Every row gives one point. The window is the flat piece filled in between its corners: a triangle in 3 columns, a solid with four corners in 4, and so on. A path goes straight from each point to the next, and from the last back to the first. After which points does the path pass through the window?

Window (3 x 3)
[[-0.30 -0.07  0.49]
 [ 0.11 -0.19 -0.28]
 [ 0.22  0.07 -0.32]]
Path:
(1): [-0.56  0.00  0.29]
(2): [-0.25 -0.18 -0.50]
(3): [ 0.38 -0.15 -0.07]
(4): [ 0.17 -0.23 -0.11]
(5): [-0.18 -0.03 -0.26]
(6): [ 0.07  0.00 -0.86]
(7): [ 0.45  0.00 -0.40]
(8): [ 0.10 -0.18  0.39]
(9): [-0.45 -0.01  0.18]
(10): [ 0.10  0.19 -0.57]
(11): [ 0.38 -0.07 -0.36]
(12): [ 0.31 -0.29 -0.07]
(13): [-0.11 -0.07 -0.33]
(14): [-0.40 -0.21  0.23]
(15): [ 0.02 -0.11  0.47]
(16): [-0.11 -0.26  0.48]
Through the window after points: 2, 4, 8, 12

Window (6 x 6)
[[-0.36  0.23 -0.34 -0.18 -0.08 -0.05]
 [ 0.49  0.03 -0.51 -0.01 -0.03  0.21]
 [-0.57  0.47  0.44  0.77 -0.65  0.20]
 [-0.03  0.34 -0.16 -0.08  0.32  0.07]
 [ 0.13 -0.27 -0.41  0.08  0.25  0.34]
 [ 0.50 -0.19  0.17 -0.71 -0.20  0.18]]
Path:
(1): [-0.23  0.18 -0.29  0.62 -0.23 -0.28]
(2): [ 0.01  0.20 -0.30  0.01  0.23 -0.18]
(3): [ 0.11  0.28 -0.08 -0.17 -0.09  0.73]
(4): [-0.12  0.31 -0.03  0.05 -0.10  0.37]
(5): [-0.10  0.06  0.17  0.27 -0.15 -0.26]
(6): [ 0.38 -0.11 -0.15  0.13  0.16 -0.37]
(7): [ 0.31 -0.04 -0.35 -0.70 -0.10  0.50]
(8): [-0.05  0.20 -0.18 -0.14 -0.21  0.54]
(9): [ 0.03 -0.01  0.00  0.32 -0.27 -0.27]
(10): [ 0.33 -0.38 -0.01 -0.12 -0.01 -0.19]
(11): [ 0.16  0.18 -0.29 -0.40 -0.04  0.64]
(12): [ 0.25  0.03 -0.39 -0.34  0.11  0.30]
(13): [ 0.27 -0.22 -0.30 -0.20  0.17  0.01]
(14): [-0.23  0.14 -0.08  0.18 -0.01 -0.36]
(15): [ 0.03  0.52 -0.06 -0.09  0.17  0.72]
(16): [-0.13  0.33  0.00 -0.08 -0.19  0.60]
Through the window after points: 2, 4, 10, 14

Window (9 x 9)
[[-0.37  0.23  0.01 -0.43  0.12  0.79 -0.24  0.20 -0.31]
 [-0.20  0.01  0.53 -0.15 -0.17  0.54 -0.20  0.27 -0.24]
 [ 0.24 -0.15 -0.10  0.10 -0.50 -0.05  0.51  0.24 -0.55]
 [ 0.32  0.21  0.09 -0.22 -0.33  0.51 -0.67  0.02  0.41]
 [ 0.13 -0.30 -0.04  0.13 -0.20  0.42 -0.51 -0.29  0.35]
 [ 0.00 -0.17  0.16 -0.41 -0.18 -0.15  0.22  0.03 -0.80]
 [ 0.48 -0.19 -0.02  0.18  0.18  0.05 -0.41  0.03  0.59]
 [ 0.19 -0.12 -0.06  0.21 -0.27 -0.14 -0.11  0.23 -0.75]
 [ 0.43 -0.61 -0.14 -0.06 -0.43 -0.06  0.05  0.43 -0.48]]
Path:
(1): [ 0.50 -0.07  0.23 -0.04 -0.16  0.44 -0.04  0.02 -0.54]
(2): [ 0.34 -0.06  0.20  0.01  0.04  0.53 -0.17 -0.15 -0.44]
(3): [-0.33  0.14  0.07 -0.16 -0.29  0.06 -0.12  0.30 -0.23]
(4): [ 0.19 -0.22 -0.05  0.10 -0.02 -0.04 -0.40  0.08  0.38]
(5): [ 0.82 -0.05  0.12  0.08  0.18  0.40 -0.03  0.08 -0.07]
(6): [ 0.23 -0.15  0.26 -0.21  0.04  0.82 -0.01  0.03 -0.52]
(7): [-0.44  0.17 -0.03 -0.34 -0.19  0.01 -0.18  0.27 -0.24]
(8): [-0.56 -0.08 -0.25 -0.40 -0.51 -0.08  0.02  0.26 -0.43]
(9): [ 0.48 -0.27  0.35  0.04 -0.22  0.46  0.02  0.16 -0.63]
(10): [ 0.44 -0.17  0.20 -0.01  0.07  0.56 -0.37 -0.21  0.08]
(11): [-0.17 -0.20 -0.16  0.06 -0.39 -0.11 -0.26  0.22  0.16]
(12): [-0.26 -0.21 -0.26 -0.18 -0.17 -0.23 -0.01  0.41 -0.21]
(13): [ 0.32 -0.30  0.30  0.20  0.02  0.48 -0.01 -0.14 -0.32]
(14): [ 0.41 -0.36  0.08 -0.09 -0.29  0.22 -0.09  0.17 -0.30]
(15): [-0.23 -0.18 -0.19 -0.11 -0.35 -0.09 -0.15  0.57 -0.28]
(16): [-0.17 -0.09  0.19 -0.07 -0.24  0.20 -0.12  0.23 -0.22]
Through the window after points: 4, 6, 10, 14, 16

Window (12 x 12)
[[-0.50 -0.16 -0.40  0.40 -0.75 -0.67 -0.10 -0.39 -0.03  0.16 -0.41 -0.23]
 [ 0.21 -0.20  0.32 -0.22 -0.03 -0.36 -0.23  0.05 -0.21  0.23 -0.02  0.62]
 [-0.34  0.20  0.46 -0.10  0.25  0.01 -0.02 -0.02  0.17 -0.46 -0.16  0.69]
 [ 0.19  0.13 -0.33  0.35  0.49  0.40  0.02  0.57  0.01  0.22  0.38  0.50]
 [ 0.40  0.06  0.15 -0.15  0.28 -0.10  0.16  0.14  0.14  0.10 -0.44  0.18]
 [ 0.41  0.38  0.31 -0.06  0.22 -0.07  0.05 -0.41  0.11 -0.28  0.25  0.57]
 [ 0.18 -0.27  0.22  0.22  0.05  0.29 -0.24 -0.34  0.21 -0.06 -0.24  0.51]
 [-0.25 -0.67 -0.06  0.41 -0.65 -0.64 -0.01 -0.06 -0.13 -0.29 -0.10 -0.55]
 [-0.15 -0.26  0.08  0.13  0.57 -0.33  0.05 -0.29  0.19  0.06  0.07  0.33]
 [ 0.02  0.07 -0.29 -0.46  0.50  0.61 -0.02  0.23  0.66  0.01  0.56  0.57]
 [-0.66 -0.44  0.02  0.39 -0.75 -0.15  0.59 -0.32  0.10  0.24  0.04 -0.24]
 [-0.05 -0.12 -0.45 -0.28  0.39  0.56  0.30 -0.10 -0.18 -0.12  0.16  0.54]]
Path:
(1): [ 0.09 -0.52 -0.35  0.02 -0.12 -0.26  0.46  0.07  0.11 -0.39 -0.04  0.74]
(2): [-0.37  0.22  0.23  0.01 -0.08 -0.15 -0.20 -0.06  0.04  0.24  0.05 -0.37]
(3): [-0.14  0.03  0.35 -0.03  0.25  0.14 -0.17  0.07 -0.19  0.28  0.10  0.01]
(4): [ 0.22 -0.22 -0.22 -0.16 -0.06 -0.50  0.19 -0.01  0.13 -0.19 -0.05  0.86]
(5): [-0.06 -0.20 -0.06  0.21 -0.27 -0.18  0.33 -0.17  0.15 -0.14  0.02  0.32]
(6): [-0.35  0.28  0.45 -0.10  0.10  0.06 -0.18 -0.43 -0.06  0.26  0.11 -0.11]
(7): [-0.05 -0.11  0.03  0.06  0.33 -0.04 -0.11 -0.05  0.03  0.12  0.00  0.16]
(8): [ 0.19  0.01 -0.17  0.18  0.06 -0.23  0.51  0.06  0.32 -0.12 -0.06  0.69]
(9): [ 0.15 -0.26 -0.16  0.39 -0.24 -0.23  0.13 -0.06  0.33 -0.10 -0.07  0.55]
(10): [-0.27 -0.14  0.40 -0.13  0.17  0.17 -0.30 -0.24 -0.24 -0.08 -0.12 -0.11]
(11): [-0.26  0.48 -0.07 -0.18  0.17  0.32 -0.28 -0.27 -0.14  0.14 -0.20 -0.21]
(12): [ 0.12 -0.29 -0.06  0.20  0.13 -0.17  0.35  0.03  0.30  0.02  0.22  0.87]
Through the window after points: 5, 7, 9

Window (14 x 14)
[[-0.24 -0.12 -0.05  0.31 -0.08  0.25  0.50 -0.03  1.02  0.16  0.06 -0.19
  -0.07 -0.35]
 [ 0.54 -0.55 -0.22 -0.13  0.02  0.01 -0.15  0.35 -0.06  0.30  0.97  0.18
  -0.05  0.17]
 [-0.04 -0.54 -0.21 -0.13  0.04  0.16 -0.36  0.02 -0.63 -0.35 -1.04  0.25
  -0.29  0.23]
 [ 0.39 -0.73  0.45 -0.46  0.55 -0.22 -0.59  0.57 -0.37  0.05  0.90  0.23
  -0.55 -0.15]
 [ 0.26 -0.48  0.01  0.20  0.72 -0.09 -0.34  0.38  0.12  0.48  0.82  0.48
  -0.58  0.21]
 [-0.16  0.40 -0.07  0.48 -0.52 -0.30  0.18  0.01  0.07 -0.47 -0.39 -0.07
   0.08  0.22]
 [ 0.10  0.03  0.02 -0.51 -0.09 -0.06 -0.41  0.05 -0.04  0.04 -0.43  0.14
  -0.26  0.45]
 [-0.17  0.04  0.03 -0.05  0.08  0.52 -0.47  0.09 -0.13 -0.49 -0.36  0.01
   0.15  0.38]
 [-0.69  0.06 -0.12  0.06 -0.02 -0.07  0.55 -0.07  0.18  0.06  0.06 -0.05
   0.20  0.22]
 [-0.17  0.14 -0.59  0.15  0.23 -0.27  0.03 -0.13  0.41  0.12  0.48 -0.12
   0.00 -0.34]
 [-0.07 -0.23 -0.02  0.02  0.12 -0.28 -0.02  0.36  0.63 -0.10  0.14  0.30
   0.51  0.02]
 [ 0.04  0.21  0.23  0.37  0.13  0.10  0.33  0.25  0.53  0.60  0.00 -0.08
   0.59 -0.49]
 [-0.33 -0.20 -0.07  0.37 -0.32 -0.35 -0.28 -0.33  0.04 -0.11 -0.47 -0.52
   0.18  0.42]
 [ 0.23 -0.02  0.00  0.16  0.56 -0.04  0.62 -0.16  0.61  0.04  0.17 -0.17
   0.17 -0.04]]
Path:
(1): [-0.21 -0.03 -0.25  0.28  0.27  0.20  0.14  0.47  0.48  0.02  0.16 -0.50
 -0.24  0.31]
(2): [ 0.05 -0.07  0.11  0.01  0.02 -0.29 -0.01 -0.13  0.22  0.19  0.41  0.27
  0.22 -0.07]
(3): [ 0.11 -0.19  0.32  0.47 -0.06  0.12  0.28 -0.50  0.27  0.21  0.24  0.39
  0.51 -0.11]
(4): [-0.01  0.11  0.02  0.05  0.24 -0.01  0.04  0.58  0.34  0.38 -0.05 -0.23
  0.16 -0.31]
(5): [-0.09  0.01 -0.51  0.20 -0.05 -0.11 -0.22  0.59  0.29  0.17 -0.01 -0.61
 -0.13  0.25]
(6): [-0.08 -0.22  0.14  0.03  0.20 -0.15 -0.10 -0.35  0.04 -0.09  0.20  0.24
  0.07 -0.09]
(7): [ 0.09 -0.14  0.00 -0.12  0.20 -0.03  0.11 -0.64  0.21  0.16  0.43  0.37
  0.10 -0.25]
(8): [ 0.06 -0.04 -0.07  0.36  0.44 -0.12  0.37  0.73  0.62 -0.04 -0.13 -0.43
  0.14  0.25]
(9): [ 0.05  0.07 -0.02 -0.19  0.13 -0.03  0.04  0.55  0.19  0.09 -0.36 -0.20
 -0.07  0.41]
(10): [-0.18 -0.28 -0.08  0.15 -0.07 -0.12 -0.38 -0.45  0.19 -0.20  0.20  0.28
  0.25 -0.09]
(11): [ 0.12 -0.23  0.18  0.02  0.04  0.04 -0.13 -0.03  0.16  0.02  0.07  0.20
  0.02  0.21]
(12): [-0.11  0.03 -0.26  0.04  0.12 -0.12  0.04  0.63  0.04  0.05 -0.08 -0.21
 -0.37  0.12]
(13): [-0.11 -0.10 -0.21  0.14  0.48 -0.04  0.03  0.64  0.21  0.37  0.55 -0.50
 -0.35 -0.07]
(14): [ 0.18 -0.17  0.13 -0.04 -0.21 -0.13 -0.11 -0.22  0.25 -0.19  0.21  0.44
  0.37  0.20]
(15): [-0.18 -0.07  0.18  0.29 -0.12 -0.03  0.14 -0.44  0.34  0.01  0.05  0.45
  0.38 -0.12]
(16): [-0.10  0.09 -0.11  0.07  0.26 -0.10  0.21  0.30  0.28  0.01 -0.11 -0.31
 -0.07  0.11]
Through the window after points: 3, 5, 7, 9

Window (14 x 14)
[[-0.12 -0.28  0.07 -0.25  0.31 -0.47  0.56 -0.18 -0.07 -0.31 -0.56  0.08
   0.22 -0.09]
 [-0.24  0.14  0.04  0.17 -0.11 -0.21 -0.12  0.52  0.09  0.48 -0.19 -0.29
  -0.13 -0.43]
 [ 0.29 -0.01 -0.19  0.62 -0.24 -0.46  0.21 -0.41  0.46 -0.28 -0.48 -0.65
   0.05 -0.25]
 [-0.01  0.35  0.16  0.72  0.00  0.59 -0.05 -0.69 -0.54 -0.27 -0.36  0.34
  -0.10  0.06]
 [-0.17 -0.28  0.22 -0.33  0.34 -0.49  0.02 -0.35  0.14  0.71 -0.39  0.01
  -0.53  0.00]
 [-0.86 -0.04  0.41 -0.32  0.21  0.30  0.22 -0.18  0.50 -0.36  0.13 -0.45
   0.43  0.20]
 [ 0.41 -0.56  0.64 -0.10 -0.18 -0.32  0.46 -0.53 -0.21 -0.26  0.61  0.04
  -0.01 -0.29]
 [ 0.10  0.42  0.07  0.22  0.21 -0.52  0.45  0.12  0.06  0.14  0.23 -0.16
  -0.08 -0.29]
 [-0.11 -0.12  0.08  0.31 -0.50 -0.02  0.73 -0.49  0.68 -0.55 -0.63  0.20
  -0.01  0.17]
 [ 0.02  0.42 -0.11 -0.21 -0.47 -0.02  0.18 -0.09  0.39 -0.23 -0.54  0.08
  -0.68 -0.29]
 [ 0.13 -0.01  0.50 -0.04 -0.11 -0.25 -0.14 -0.08  0.55 -0.11  0.15 -0.03
   0.40 -0.55]
 [-0.52 -0.35 -0.13 -0.46  0.31 -0.06  0.36 -0.49  0.21  0.38  0.42 -0.20
   0.17 -0.39]
 [ 0.14 -0.30 -0.02 -0.10  0.22 -0.28  0.09 -0.02  0.18  0.11  0.37 -0.19
   0.25  0.50]
 [-0.30 -0.14  0.27  0.14  0.28 -0.13 -0.18 -0.08 -0.13 -0.17  0.64  0.20
  -0.15 -0.31]]
Path:
(1): [-0.05 -0.05  0.12  0.13  0.07 -0.06  0.36 -0.06  0.29 -0.08 -0.11  0.00
 -0.24 -0.22]
(2): [-0.21  0.10  0.00 -0.14 -0.31 -0.60  0.21 -0.54  0.05 -0.24 -0.21 -0.08
  0.49  0.05]
(3): [-0.28 -0.07  0.28 -0.19 -0.06 -0.36  0.19 -0.13  0.09 -0.02 -0.01 -0.02
  0.14 -0.04]
(4): [ 0.06 -0.18  0.14  0.00  0.46  0.18  0.14 -0.24  0.22  0.01  0.07  0.03
 -0.10 -0.15]
(5): [ 0.34 -0.37  0.39  0.02  0.19  0.01  0.37 -0.35  0.12 -0.01  0.02 -0.06
 -0.17 -0.19]
(6): [-0.27 -0.11  0.21 -0.14 -0.14 -0.46  0.11 -0.32 -0.05  0.07  0.13  0.01
 -0.02 -0.14]
(7): [-0.34  0.29  0.22  0.06 -0.33 -0.14  0.03 -0.69  0.00 -0.17  0.12  0.32
  0.37 -0.23]
(8): [ 0.00 -0.17  0.08  0.27 -0.04  0.07  0.44 -0.22  0.30 -0.24 -0.37 -0.03
 -0.19  0.06]
(9): [-0.21 -0.44  0.42 -0.07  0.64  0.21  0.38  0.07  0.51 -0.13  0.17 -0.37
 -0.09 -0.93]
(10): [-0.12 -0.03 -0.02 -0.15 -0.38 -0.42  0.15 -0.68 -0.26  0.10  0.33  0.16
  0.17  0.36]
(11): [-0.28  0.11 -0.03 -0.05 -0.47 -0.85  0.10 -0.34  0.13 -0.06  0.39 -0.01
 -0.09 -0.02]
(12): [ 0.17 -0.05  0.09  0.29  0.34  0.05  0.28 -0.03  0.24  0.02 -0.24 -0.34
  0.07 -0.28]
(13): [ 0.18 -0.11  0.13  0.11  0.57  0.32  0.25  0.01  0.23 -0.29 -0.13 -0.26
 -0.39  0.14]
(14): [-0.16 -0.21  0.03 -0.15 -0.06 -0.49  0.20 -0.26  0.10  0.10  0.13 -0.03
  0.37  0.01]
(15): [ 0.09  0.28 -0.32 -0.04 -0.48 -0.77  0.00 -0.68 -0.25 -0.11  0.05  0.21
 -0.11 -0.13]
(16): [ 0.05 -0.19  0.39  0.20  0.31  0.03  0.38  0.18  0.38  0.08 -0.29 -0.13
 -0.17 -0.29]
Through the window after points: 1, 5, 7, 9, 11, 13

Window (14 x 14)
[[-0.25  0.04 -0.25 -0.29  0.33 -0.04 -0.31  0.07 -0.28 -0.01  0.44  0.57
   0.22 -0.07]
 [ 0.30 -0.33 -0.18 -0.92 -0.15  0.30 -0.24  0.21 -0.06 -0.04 -0.63  0.38
  -0.44 -0.54]
 [-0.31  0.36  0.10 -0.41  0.51  0.68  0.11  0.27 -0.27 -0.29  0.14 -0.03
  -0.03 -0.45]
 [ 0.30 -0.04  0.35 -0.51 -0.23  0.06  0.05 -0.02  0.08  0.41  0.39  0.23
  -0.23 -0.12]
 [ 0.67 -0.37 -0.14 -0.35  0.10 -0.23 -0.03  0.00  0.04 -0.25 -0.54  0.05
   0.21  0.03]
 [ 0.40  0.36 -0.41 -0.25 -0.07 -0.39  0.31  0.23 -0.02 -0.53  0.44 -0.02
  -0.38  0.47]
 [-0.19 -0.05 -0.10 -0.29  0.39  0.05  0.36 -0.16  0.35 -0.59  0.18  0.92
  -0.12 -0.22]
 [ 0.24  0.62  0.16  0.10 -0.13  0.18 -0.31 -0.03  0.02 -0.07 -0.17  0.16
   0.03  0.01]
 [-0.76  0.17 -0.39  1.29  0.00  0.56  0.55 -0.71 -1.03  0.24 -0.41  0.05
   0.10 -0.04]
 [ 0.60  0.12  0.09 -0.08  0.24  0.24 -0.23  0.15 -0.08  0.01  0.24 -0.13
  -0.78  0.08]
 [ 0.31  0.07 -0.76  0.43 -0.09 -0.07  0.29 -0.21  0.66  0.25  0.20  0.24
   0.15 -0.01]
 [ 0.24 -0.32  0.23  0.01 -0.41  0.20 -0.09  0.55 -0.26 -0.34  0.20  0.44
   0.03  0.49]
 [ 0.07 -0.04  0.16  0.41 -0.29 -0.34  0.05  0.32 -0.04 -0.02  0.30 -0.37
  -0.82 -0.06]
 [-0.06 -0.10  0.08 -0.08 -0.33  0.32 -0.32 -0.29  0.09 -0.22  0.51  0.08
  -0.02  0.09]]
Path:
(1): [ 0.05 -0.07  0.01 -0.42  0.12  0.10 -0.16  0.26  0.16 -0.12  0.17  0.23
 -0.09  0.24]
(2): [-0.15  0.14 -0.08 -0.19  0.18  0.20  0.03 -0.07  0.01 -0.05 -0.06  0.21
 -0.18 -0.02]
(3): [ 0.51  0.13 -0.40  0.11 -0.10 -0.09  0.07 -0.22 -0.17 -0.22  0.35  0.41
 -0.01 -0.62]
(4): [ 0.56 -0.12 -0.07 -0.20 -0.10  0.08  0.08  0.09 -0.44 -0.41  0.05  0.24
 -0.01 -0.52]
(5): [ 0.03 -0.09 -0.07 -0.21  0.17  0.10 -0.03  0.04  0.18 -0.05 -0.24  0.16
 -0.10  0.23]
(6): [-0.34 -0.03 -0.14 -0.25  0.04  0.24 -0.05  0.08  0.01  0.17 -0.26  0.03
 -0.04  0.55]
(7): [ 0.53  0.17  0.04  0.28  0.05 -0.06  0.08 -0.08 -0.15 -0.25  0.64  0.28
 -0.15 -0.40]
(8): [ 0.45 -0.07 -0.13  0.06 -0.13 -0.09 -0.14  0.08 -0.20 -0.12  0.30  0.19
 -0.34 -0.33]
(9): [-0.07  0.01  0.11 -0.26 -0.07  0.16  0.11  0.14  0.21  0.15 -0.12 -0.07
 -0.44  0.14]
(10): [-0.16 -0.03  0.20 -0.20  0.14  0.29 -0.11  0.01  0.17 -0.07 -0.18  0.16
 -0.34  0.48]
(11): [ 0.26  0.02 -0.29 -0.04  0.03 -0.10  0.31  0.03 -0.05 -0.51  0.51  0.61
 -0.05 -0.43]
(12): [ 0.43 -0.01 -0.08 -0.16 -0.16 -0.16 -0.06  0.18 -0.01 -0.34  0.50  0.51
 -0.12 -0.26]
Through the window after points: 4, 8, 10

Window (14 x 14)
[[ 0.03 -0.22 -0.38 -0.25  0.13 -0.32  0.00  0.05  0.07  0.09  0.36 -0.42
  -0.12  0.05]
 [ 0.33  0.06 -0.10 -0.45  0.35 -0.08 -0.05  0.30  0.05  0.56 -0.31 -0.01
   0.27 -0.27]
 [ 0.08  0.55  0.01 -0.16 -0.37 -0.06  0.58  0.00 -0.10 -0.30 -0.75  0.18
   0.02  0.47]
 [ 0.58 -0.05  0.01 -0.31 -0.49 -0.29  0.30  0.08 -0.41  0.40 -0.37 -0.31
   0.41 -0.14]
 [ 0.49 -0.08 -0.40 -0.09 -0.25 -0.03  0.08  0.59  0.04  0.37  0.23  0.07
  -0.14 -0.10]
 [-0.25 -0.05  0.64  0.72 -0.40  0.01 -0.10 -0.23  0.57 -0.31  0.38 -0.14
  -0.22  0.17]
 [-0.23 -0.26  0.27  0.45 -0.60  0.31 -0.55 -0.26  0.21 -0.52 -0.09 -0.19
  -0.45  0.10]
 [ 0.12  0.01 -0.25  0.61  0.28  0.43  0.37 -0.12  0.25 -0.40 -0.11 -0.25
   0.03  0.05]
 [ 0.14  0.07  0.59  0.20 -0.20  0.25  0.27 -0.07 -0.01 -0.60 -0.04 -0.19
  -0.68  0.03]
 [-0.39 -0.51  0.28  0.47 -0.38 -0.10  0.11  0.00  0.31 -0.63  0.09  0.09
  -0.42 -0.35]
 [-0.01  0.50 -0.14 -0.40 -0.38  0.12  0.22  0.09 -0.42  0.23  0.02 -0.08
   0.40 -0.31]
 [ 0.39  0.12 -0.35  0.08  0.11 -0.41 -0.16 -0.12 -0.34  0.39  0.16  0.15
   0.01 -0.31]
 [ 0.41  0.34 -0.20 -0.14  0.00 -0.45 -0.23  0.58 -0.27  0.07 -0.08 -0.31
   0.41 -0.24]
 [ 0.18 -0.01  0.19 -0.17 -0.05  0.03  0.11  0.32 -0.67  0.05 -0.21  0.12
   0.46  0.39]]
Path:
(1): [ 0.04 -0.20  0.34 -0.02 -0.22 -0.56  0.00  0.21 -0.07  0.37 -0.60 -0.75
 -0.27  0.11]
(2): [ 0.20 -0.04 -0.04  0.04 -0.32  0.05  0.18 -0.01 -0.04 -0.19  0.15  0.09
  0.12 -0.17]
(3): [ 0.47 -0.52 -0.05 -0.08 -0.10  0.36  0.03  0.13  0.28 -0.90 -0.17  0.30
  0.22 -0.49]
(4): [-0.04  0.13  0.15  0.25 -0.20 -0.20  0.09  0.02 -0.05  0.06 -0.07 -0.25
 -0.31  0.20]
(5): [ 0.11  0.21 -0.26  0.08  0.11 -0.15  0.09  0.27 -0.27  0.12 -0.35 -0.36
 -0.10 -0.14]
(6): [ 0.43 -0.13  0.12 -0.48 -0.37 -0.08 -0.02  0.23  0.08 -0.03  0.23  0.40
  0.49 -0.15]
(7): [ 0.54 -0.06 -0.11 -0.33  0.16  0.67 -0.10  0.21 -0.04 -0.35  0.20  0.22
  0.43 -0.32]
(8): [-0.07  0.07  0.10  0.22 -0.21 -0.47  0.27  0.08 -0.30  0.26 -0.38 -0.30
 -0.03  0.34]
Through the window after points: 1, 7
